Every row gives one point. Examples show where two turns around zero, p and q, send a point. Where does a point land after both, in the order given? Backwards means that the second turn is done in reverse. Each puzzle has new turns, and all numbers are rounded.
(in the rows, 128 means zero)

Turn p:
[186 162 106] => [174 138  76]
[102 169  98] => [122 185 123]
[174 126 129] => [156 105  99]
[ 92  98 151] => [ 98 111 167]
[109 111 162] => [122 109 166]
[105 102 122] => [ 95 120 137]
Turn q:
[115 167 123] => [145 159 150]
[144 112 123] => [122 106 127]
[102  92  96] => [161 106  91]
[127  95 175] => [ 82 129  94]
[128 182  80] => [179 141 177]
[152 120 171] => [ 78 128 129]
Where do these land?
q, then p backwards: [103 127 104] => [154 150 133]
q, then p: [ 94 180 126] => [186 151 126]
q, then p backwards: [129  82 141] => [149  95 101]
q, then p backwards: [186 124 142] => [ 97  80 146]

Turn p:
[159 102 102 108] => [ 97  92 146 116]
[147 150 134 151] => [120 136 118 162]
[ 89  68 135 114] => [126 148 145  60]
[154 133 129  97] => [130 101 156 140]
[ 52 163 130 166] => [177 171  64 118]
[166 152 139 132] => [120 121 140 172]
Turn q:
[114  98 105 151] => [100 112 105 152]
[120 191 142 100] => [152 158 187 118]
[155  96 145 171] => [115  81  99 102]
[128 137 178 123] => [126 141 138  80]
[123 119  70  95] => [147 148 113 188]
Where do these land?
q, then p backwards: [138 142 165 107] => [ 93 105 143 116]
q, then p: [103 143 110 133] => [135 160 118 134]
q, then p: [ 93  89 104 170] => [131 150  81  80]
p, then q: [179 184 157 120] => [ 91  62 127  97]
q, then p: [127  82 104 109] => [110 107  80 131]

Turn p:
[156 120 135 115 151 114] => [121 129 163 145 142 133]
[ 31 155 139 111 125 158] => [181 139  50 100 165 111]
[ 69 135 151 129  94 132] => [125 132  61 107 146 128]
[163 101 105 118 153  49] => [ 77 144 178 174 137  85]
[160 121 107 115 110 152] => [131  86 145 128 105 134]
[135  94 115 165 143 145] => [139 143 128 161  89 145]
[129 167 109 140 120 128] => [132 134 134  91 111 110]
[180 132 163 131 129 145] => [116 118 164 117 129 179]
Turn q:
[132  99 107 147 155 123] => [128 119 163 106 148 144]
[ 72 123 118 149 119  80] => [105 113 118 106 178  80]
[154 174 106 133 127 107] => [117 148 127 177 155 140]
[138 106 155 141  99 165] => [133  89 111 121  89 144]
[124 114 124  79 112 155] => [163 150  98 106 106 137]
[117  90 141  77 123  92] => [186 135 128 107 135  87]
[160 189 144 169 161 174] => [ 66 142 151 174  86 166]
Where do these land?
q, then p backwards: [143 127  99 136 129 163] => [142 124 165 146 120 147]
q, then p: [ 85  81 142  79  88  88] => [ 90 107 197 158 138  82]
q, then p: [168 115 154  78 155  89] => [ 76 145 174  99 124 164]
q, then p: [150 136 163 116 126 131] => [ 95 128 121 118 104 138]
p, then q: [145 159  92 151 116 135] => [164 122  93 143 126 106]
q, then p: [ 82 162 147 155 168 151] => [125 139  68 105 165  98]
q, then p: [123 116  99 181 114 139] => [170 123 105 169 137 135]

Turn p:
[ 93 128 144 104 106 131 142 115] => [134 118 120 146  95 131  92 127]
[136 135 175 121 150 117 128 130] => [ 89 139 121 146 106 138 147 134]
[135 163 134 136 116 116 170 121] => [140 123 138 114  83 126 148 104]
[126 108 125 130 189 143 119 143] => [116 174 113 144 165 149 139 123]
[138  77  67 143 120 105 143 166] => [173  95 151 139 190 150 143 104]
[148  95 168 129 143 172 127 137] => [125 151 110 140 129 162 144 182]
[152 145 108  67 108 107 139 104] => [106 105 167  92 109 153  91 109]
[118 123 103 181  72 126 104  90] => [169 105 154 123 134  58 119 156]
[105 178 128 140 147 135  80 146] => [ 99 141  78 109 141  85 127 112]
Turn q:
[135 110 136 109 140 152 130  82] => [114 168 112 158 118 138 135 150]
[ 94 109 139 121 153 100 109 118] => [130 107  91 135 128 159 105 144]
[150 105 158 133 119 151 141 126] => [102 164 121 112 125 108 122 129]
[142 130 138 109  50 151 110 145] => [121 126 116 104  88  75 177 110]
[133 186 114 174 139  38 116 139] => [154  66 141  97 205 170 150 111]
[148 114 113 112 157 135 132 144] => [140 135 140 143 138 107 103 151]
[126 110  93 124 134 122 169 144] => [112 109 172 135 122 123 108 151]
[ 71 181 145 113 159 154 135 123] => [137 124 120 181 117 158 107  66]
[151 107 116 158 101 150 111 132] => [142 153 140  87 109 116 144 141]
Where do these land?
q, then p: [112 106 135 178 145 121 138 146] => [ 96 133 104 115 136 139  90 153]
p, then q: [143 110 139  62 151 153 105 114] => [178 130 107 145  86 124 108  89]
q, then p: [135 119 141 132 124 142 159 125] => [119 129 111 140 112 108 114 118]
q, then p backwards: [ 99 142 124 149 106  90  93  84] => [163 124 141 122 125 144 160 190]
q, then p: [ 84 169 136 165 116 128 111 129] => [145 154 159 106 111 142  97 169]
q, then p: [109 136  89 165 138 134 153 125] => [115 136 104 132 102 138 130 177]
q, then p: [144 135 148  31 136  96 120 124] => [168 128 153 166 184 100 169  82]
p, then q: [155 117 129 158 115 155 160 139] => [106 142 158 129 142  83 125 126]
q, then p backwards: [181 138 134  74 150 120 104 133] => [ 93 103 125 186 129 137  88 137]
p, then q: [116 108 104 165  99 141 136 161] => [127 147 154 119 162 109 117 171]

Turn p:
[138 116 134 162  98 225 126 111 113] => [118 137  76  68 155 159 125 111 190]
[105 130 113 141 128 105 109 132 142] => [121 133 162 139 109 134 113 123 130]
[140 135 123 125 123 154 114 108 133] => [136 120 107 120 118 127 122 124 155]
[143 119 142 115 123 100 124 180 127] => [118 136 157 133 153  84 142 122 108]
[130 146 149 138 156 118 143 140 130] => [130 156 119 150 140 123 119 143 110]
[139 120 147 145 136 139 113 120 132] => [131 140 115 141 139 131 126 109 146]
[120 140 144 112  92 143 118 124 128] => [141 111 138 115 144 125 134 146 160]
[131 120 138 123 129 106 114 113 128] => [136 114 135 154 127 129 133 118 129]
[143 143 125 118 146 103 112 151 138] => [127 135 139 148 119  90 116 128 116]
[ 92 111 112 114 160 128 116 117 133] => [159 129 142 123 106 148 107 108 107]
[116 134 108 115 113 103 129 126  95] => [114  88 145 126 129 132 119 139 109]
[139 122 100 128 131 112 218 115 139] => [105 138 103 118  96 152 179 165  77]
Turn q:
[155 134  90 143 118 110 140  99 111] => [157 165 137 122 108 126 148 156 115]
[122 156 118 139  77  97 131 112 123] => [142 158 159 146 121 112 101 165 142]
[136 117 150 128 119 130 154 134 174] => [ 80 131 112 127 139 127 136 147 150]
[125 120 116 143 120 164 150 105 154] => [115 149 132 130 141 164 156 132 153]
[117 146 122 114 169 105 155 118 123] => [134 158  95 106 109 120 112 104 127]
[ 98 127 143  88 138 143 120 136 120] => [124 116 121 123 156 139  96  97 117]
[149  77 141 121 130 141 114 133  99] => [120  93 147 102 133 138 147 130  88]
[117 139 139 141 162 101 114 132 121] => [136 121 122 121 104  97 123  99 134]
[155 129 149 127 130 144  95 140 115] => [122  99 137 154 127 121 141 119  98]
[104 124 108 145 118 156 146 112 115] => [143 141 146 121 125 171 131 126 146]
[127 170 113 136 126 109 119 163 112] => [161 117 111 157 103 113 102 136 133]
[131  98 148 112 127 136  98 152 170] => [100  89 119 130 171 109 142 127 135]
Where do these land?
q, then p: [142 135 139 157 131 138 134 130 149] => [118 147 143 118 121 150 143 144 132]
p, then q: [134 150 105 126 103 151  97 178 136] => [115 130 120 123 159  72  93 119 132]
q, then p backwards: [152 163 146 140 133 138 102 129  91] => [129 116 115 116 161  78 118 114 139]
q, then p: [ 91 143  96 110 120 123 160 126 143] => [140 142 119 123  94  89 102 130 148]
q, then p: [136 107 142 128 156 148 119 107 119] => [145 109 108 124 135 159 137 142 116]
q, then p: [156 122 126 151 157 114  88  94  98] => [113  95 108 158 156 141 166 158 115]
q, then p: [132 131 135  99 110 137 124  86 152] => [140 147 118 149 134 138  87 152 112]
p, then q: [105 105 101 117  97 134 131 115  96] => [107 115 135  99 163 155 129 117 106]
q, then p: [119 139 134 125 132 125 119 128 164] => [128 145 138 145 100 139 122 129 121]
p, then q: [125 100 154 127 136 101 181 149 152] => [121 144 111 136  70 161  99 125 116]
p, then q: [ 93 124 132 131 121 123 130 141 128] => [107 116 127 142 126 132 121 107 113]
p, then q: [152 118 125 125 140 104 152 152 108] => [151 131 136 100  99 134 104 118 123]

Turn p:
[163 135 118 135  96 126 125 132 105 151 109] => [117 133 123 164 128  98 126 162 144 123 132]
[177 137 135 113 159 116  95 102 152 135 117] => [123 154 108 163 139 109 126  77 129 140 157]
[139  97 125 118 116 135 138  93 138 147 164] => [170 122 121 136 108 129 107 132 109 116 162]
[ 95 129 155 138 117 107 134 135 113 131 129] => [120 128 142  94 135 124 132 154 113 149 127]
[ 93 168 153 111 124 148  91 106 171 156  97] => [120 150  93 131 174 144  77 116 108 169 103]
[117 113  89 172 173 128 138 117 143 119 113] => [140 153 148 102 114 142 117  97 183 114 124]
[143 146 147 128 160 133 139 134 149 150  70] => [ 72 146  99 122 130 116  99 104 149 135 128]
[134 106 120 155 105 116 113 116 150  78 145] => [166 123 155 142  94 136 148 115 136 163 118]
[110 118 146 115 147 122 124 128  94 163 146] => [123 124 140 104 161 122 121 141 107 108 161]
[126 147 149 148 120 140 123 135 134 134 150] => [128 139 146 129 125 118 116 130  98 128 107]
[122 135 117 124 144 125 153 112 112 110 136] => [144 120 117 102 124 118 145 119 136 110 123]
[100  84 105 127 113 172 153 128  82  96 163] => [170  57 158 109 117 141 133 149 135  89 118]
[125 162 123  86  84 103 119 173 144 100 149] => [118 128 107 156 127 160 186 153  88 145  98]
[150 115 111 123 133 120 148 180 107 122 103] => [ 81 114 134 137 113 134 157 143 157 105 133]
Turn q:
[132 130 102 154 143 124 134 133 144 145 113] => [136 108 151 116 124 127  99 136 146 131 136]
[147 136  95 102 119 120 142 115 134 130 110] => [129 149 145 101 123 118 130 158 134 147 115]
[ 88 112 126 152 118 117 117 111 138 133 136] => [141 121 123 142 134 154 111 140 105 123 161]
[104 120 142 140 110 166  56 132 142 108 131] => [169 111  71 130 110 163 132  95 113 145 137]
[130 107 103  70 175 135 115 121 122  94 148] => [135 144  84 101 173 107 165 148 162 132 137]
[142 111 127 157 123 122 148 143 127 139 120] => [117 123 161 121 125 127 112 107 129 123 141]
[140 125 136  32 135 125 136 111 118 136 129] => [141 188 114 121 135  98 182 161 140 111 103]
[119 158 139 133 129 120 147 114 128 136  31] => [147 123 180 169  75 109 137 152 147 175 131]
[107 169 142 104 129 126 146 114 112 144 151] => [107 142 111 162 125 125 127 161 125 106 100]
[144 110 132 152 123 116 148 223 134 139 143] => [106 113 174 113 145 170 128  68 162  94 113]
[128 115 123 155 118 151 146 127 117 143 145] => [108 139 125 127 122 128  93 109 124 117 143]
[146 132 147 146 135 122 141 120 150 122 141] => [130 115 139 135 150 109 114 115 110 127 115]
[123 141 138 150 114 116 149 114 126  91 145] => [ 98 119 129 146 152 131 122 127  98 151 125]
[142 125 141 146 119 132  67 116 100 131 149] => [128  97  85 109  99 128 141 112  96 111 137]
Where do these land?
p, then q: [118 169 148 115  86 139 106 108 100 131 130] => [117  93 162 111 115 116 148 133 165 109 152]
q, then p: [100 120 141 115 135 130  95 147 108 135  90] => [146 128 124 143  72 125 114 143 117 116 114]
q, then p: [142 155 138 107 127 159 114 108  96 121 147] => [139 145 110 123 134 146 147 162 169 129 115]
p, then q: [160 128 130 154 106 124 124 121 163 124 154] => [106 114 140 128  89 132 117 119  92 131 111]
q, then p: [103  95 115  94 138  99 129 144 120  97 155] => [122 124 117  94 116 144 130  93 118  77 111]
p, then q: [138 141 138 171 135 130 136 108 159 129 148] => [127 119 129 128  91 123 146 144  94 137 100]
p, then q: [ 85 109 102 107 169 113 130 147 131  99 113] => [154 182 106 140 153 102 107 128 151 139 122]
p, then q: [163 160 132 157 109 102 164 101 149 144 149] => [ 92 112 153 110 101 155 141 156 104 141  87]
q, then p backwards: [142 132 146 141 132 143 157 158 174 165 116] => [130 126 109 179 144 175 105 114 134 122 139]
q, then p: [112 128 123 137 102 148 128 110  85 135 151] => [159 124 138 126 153 144 140 156 131 120  94]
q, then p: [121 129 109 101 121 144  98  98 111 153 119] => [126 132 114 163 118 140 160 158 125 115 107]
q, then p backwards: [121  75 141 116 170  93 143 145 125 106 115] => [139 108 112 118 159  94  88 126  76 123 133]
p, then q: [162 136 138 154  98 148 163 117 161 122 107] => [142 121 152 107  89 173 126 138  95 142 130]
q, then p backwards: [125 116  91 123 164 121 106 178 111 130  96] => [113  80  92 133 146 109 146 129 106  98  97]

Turn p:
[ 95 123 157 113 138 155 132 129 144 108 183 110] => [147 125 136 116 123 172  73 118 143 157 109 123]
[119 158 117 104 191 106 126 109  91 114 145 150] => [157 152 162 125 125 110 165 124 151 175 100  97]
[121 171  75 101  95 148 148 108 149 142 135 152] => [156 122 131  69 155 132 146 124 122 126 185 112]
[161 142 101 127 125 140 160 121 121 188  95  89] => [128 122  82 130 166 154 187 150 137  97 139 135]
[139 115 100 115 121 120 122 151 103  99 146 124] => [116 148 156 133 109 129 125 122 160 109 143 109]
[137 164 114 102  89  89  82 125 165 121  64 118] => [ 90 122 113 128 175  59 116 170 118 131 175 113]
[165 116 121 107 129 108  86  88 134 142 114 132] => [108  91 113 134 139  90 144 126 129 121 119  81]
[155 143 168 168  59  84 132 129  50 122 154 139] => [128  80 204 163 136 101 138 108 162  85 124 193]
[143 144 177 103 123 128 202 167 178 119 110 192] => [129 125 174 148 130 176 135 152  32 161 168 141]
[ 72  83 145 193 186  93 132  89 143 109 199  94] => [144 115 124  85  54 138  91 154 160 152  25 150]
[ 79  74 137 126 122 168 126 137 147 126  97 112] => [145 143  66 149  95 138  82 125 114 127 144 136]
[165 130 141 155 163 151 112 140 106  92  89 137] => [120 178 137 164 140 107 135 112  98 103  92 118]
[112 103 110 151 124 173 104 173 131 182 133 115] => [ 95 144  69 118 118 157 129  80 141 123 140 158]
Turn q:
[168 143 127 167 129 135 118  94 136 129 146  54] => [116 131 108 147 127 117 139 136 129 110 158  38]
[106  76 159 138 123 139 151 100 153 133 123 112] => [148  96 128 119 141  99  96 129 104 172 143 109]
[139  99 146 104 156 167 148 168 104 148  92 152] => [126 120 147 138  81 118 119 158 159 174 126 173]
[144 109 106 160 118 102 140 122  85 180 174 161] => [134 154 135 138 106 196 141 100  91 150 173 135]
[100 166 152 126 149  92 107 116 104 156 125 169] => [116 169 163 120 150 138 173 105 113 150 101 149]
[110 115 124 156 158 165 132 137 152 156 137 162] => [110 115 124 138 150 128 129 111 153 171 167 159]
[113 175  92 144 151 101 169 113  73 121 140  60] => [ 98 157  97  57  95 136 174 148 109 105 144  80]
[178 135 140 108  92 177 134 101 123  85 125 130] => [188 128 127 145  96  98 111 114 169  94 129 107]
[143 104  77 113 149 167 141 102 160 136 205 121] => [103 132  69 130 115 141  73  67 149 133 169 112]
[ 94 167 190 110 131  84 113 169 122 117 129 109] => [ 94 105 188 100 140 129 156 132 118 116  66 117]
[ 77 126 129 119 145 141 107 163 148  52 143 155] => [129  69  99 101 159 131 136 105 164 117  78 165]
[115 119  95 104 121  81  77 121 129 100 105 135] => [134 143  92 145 153 137 130 140  95 102  71 149]
[175 150 117  94 133  65 125 156 145 113  67 170] => [142 182 154 140 152 159 106 190 148 100  77 162]
[131 107 137 150  37 176 132 131 157 167  81 103] => [154  91 162 174 125  67 108 157  92  99 194 138]
Where do these land?
p, then q: [192  87 110 112 146 109  95 105 147 150 144  72] => [104  72  73  99 143  86 109 178 108 120 129 134]
p, then q backwards: [109 196 121 129 131 168  93 134  89  93 160 158] => [118 165 172 109 128 128 153  72 159 139 148 187]
p, then q: [158 118 129 153 113 130 118 102 112 103 104 132] => [157 121 118 112 139 146 144 155 127 121  96 109]
p, then q: [111 120 185 138 132  88 129 151 140 168  95 156] => [141 129 143 128 125 167 155 125  87 165 168 175]
p, then q backwards: [129 115 196 135 106  62 188 131 143 122 140 147] => [124  76 163 133  94 118 125 207 109 157  91 134]
q, then p: [158  92 119 127 187 130 128 108 125  96 125 116] => [ 91 143  75  96 148 133 147 138 137 112 155 125]
q, then p backwards: [118  83 141 132 142 147  96  97 161 133 134  56] => [141 101 153  85 137 117  66  96 164 133  92 137]
p, then q: [143 142 142 121 125 131 146 156 135 116 115  81] => [102 103 123 129 141 128 157 128 169 131 131 144]
p, then q: [114 195 101 104 111 205 135 128 116 118 137 197] => [128 202 134 123  87 126 124  69 159 151 110  58]
q, then p backwards: [155 130  88 147 140 135 105 132 169  91 142 114] => [146 111 123 106 110 153 110 120 125 147 114  66]
q, then p: [ 79 140 109 117 117  54 188 101 112 178  90 153] => [152 141 183 173 176 135 172  80 156 191 153 120]
q, then p backwards: [ 88 121 130 154 103 120 166 164 106 203 136 142] => [126 147 133 130  91 104 167 181 161 139 139 192]
p, then q: [110 126  95  95 111 185  78 154 110  92 143 139] => [108 158 108 141 159 103 136  75 122 100 113  66]
